Each row of a before or after table is a point. One or more steps were done to the points. Then noise was added and the rows were shuffled. The steps act on columns, c1 being the first. What was done? A step turns or swaps two columns, mirrors them in a line or flattens them onto one, adds a multiple of one to another, or multiplies or shifts one. Angles are multiples of 10 degrees, from the lower column toward the higher: turns from -170 to 170, lines from 10 to 170 but not 90. Use the fewest steps. Two steps may share a column if one is a turn and the other turns, adds or multiplies; they go together, in the order done. Otherwise the lowest column goes first.

Before (10 x 2):
[[ 23   7]
 [ -4  50]
 [-31  30]
 [ -9   9]
 [ -9  22]
 [ 31 -28]
 [-54 -12]
 [-18 -18]
 [-46  35]
 [ -9  -8]]
After (10 x 2):
[[-57  -3]
 [ 41   2]
 [ 15  20]
 [-39 -47]
 [-31  38]
 [ -4 -11]
 [-18   8]
 [-12   0]
 [ -7 -24]
 [-43   5]]
Steps: turn c1 and c2 by 40 degrees

Before (13 x 4):
[[ 31   7  -3   3]
 [ 32 -23  38   1]
 [-37  14  54  17]
 [-21 -35   7 -25]
 [-39 -22  61  11]
 [-15  19  47 -16]
 [-24 -22 -19   2]
 [ 19  34   9  40]
 [ 44 -38  -4   4]
 [-16 -23 -14  41]
 [-47  -4   1 -23]
 [-11  39  42   0]
 [ -3 -10 -29 -16]]
After (13 x 4):
[[ -7 -37   8 -55]
 [  9   0 -12  31]
 [-37 -19  -8 -41]
 [-17 -18 -24 -41]
 [ 28 -33   0 -62]
 [ 13 -45 -22   2]
 [ 29  51   4   4]
 [ 26 -12  43   5]
 [ 18  36  -7 -38]
 [ 26 -20   4  18]
 [ 38 -14 -25  -2]
 [-35  12  37 -15]
 [-12  30   3   3]]
Steps: turn c1 and c2 by 100 degrees; turn c3 and c4 by -100 degrees

Before (13 x 8):
[[ 42  25  -7   9   1   6   5 -31]
 [  3  20 -10  20   4   7  -1 -31]
 [ 28 -13   6  33   1 -18   1 -18]
 [ -4  -8  -3  20   7 -14  -8  -2]
 [ 18  32 -14  26 -11 -21   1   0]
 [ -2   3  10 -22  19  -7 -15 -32]
 [ 11 -13   9 -11  27 -21   2   6]
 [  3 -10   6   3 -11  -5   7 -12]
 [ 15 -36 -35   7  -4   9 -11  22]
 [-15   4  -2  19   4   3 -24 -15]
 [ -7  16   6  11   1  17 -19   3]
 [ 25 -17 -22  15 -12  -5   1   4]
 [ 32  -5 -42  12   7   5  27  29]]
After (13 x 8):
[[  49    4   27   20   -6  -13   23   16]
 [  -4   14  -21  -16   22    7    2 -100]
 [   7    6   -3    8   -4   -7  -11  -35]
 [  20   17  -12    1   31   -2  -13   17]
 [  27   25   32   28   -9    4   44   69]
 [  86  -26   11   -8   -6    6    5  -91]
 [  61   -2   70   15    2    7   22   90]
 [ -15  -18  -23   -5   -9   11   12   11]
 [  53  -14  -10   33   14  -13   -5  -54]
 [  -8   -8    1   20   13   -7    9   -7]
 [  37  -44   16    1    5  -21   13    1]
 [   6  -29   11    4   -4    8   12  -94]
 [ -31  -18  -11   11   -1    5   20  -44]]
Steps: multiply c1 by 2; mirror c2 and c4 in the line at 110 degrees; multiply c3 by 1.6; turn c3 and c7 by -140 degrees; turn c5 and c6 by 40 degrees; multiply c8 by 3

Before (9 x 11):
[[ -1 -25   2 -18  51  -6 -43   2   7  22  -4]
 [ 10  16  38 -49  -2 -25  -5   8 -10  20 -24]
 [  2  -5  18   0  22  -7  -1  -4 -41  15  -6]
 [ 42 -20   4  17  22 -10 -12  15  -1 -14 -55]
 [-25 -16  17 -34   5   5  13  20   9 -15  40]
 [-13   1  33 -33   2 -16  29  20  19  40 -18]
 [  5 -30 -55 -20  -3 -10 -22  27   3   4  -3]
 [ 18  14 -36  20  -9   0   1 -37  28 -27 -16]
 [-35  -6   7  30  56  -7  -5  25   2 -59   2]]
After (9 x 11):
[[-18 -17  14  46 -22 -16  20 -24  -9  30   8]
 [ 12  23   9  36 -17  -3  -2  41  10 -23  20]
 [-42  -5  -1 -19   3  32   5 -57  -2 -21  16]
 [ -5   3  13  39 -21 -19 -18 -15  18  63  20]
 [ 13  21   3 -32  35 -25  -4   2   1 -94  28]
 [ -6   5   8  -1   2  -5   0  -5 -40  22  -4]
 [ -6 -22 -13 -18 -27   5  -6 -18  25 -43 -41]
 [-13  23   1  -1  30   4  45  -4   6  37   2]
 [-17  26 -21  10 -25   8  29   2   0   5  28]]
Steps: turn c1 and c2 by -150 degrees; turn c1 and c6 by -50 degrees; multiply c3 by 0.4; turn c4 and c7 by -160 degrees; shift c5 by -20; swap c8 and c11; multiply c10 by 1.6
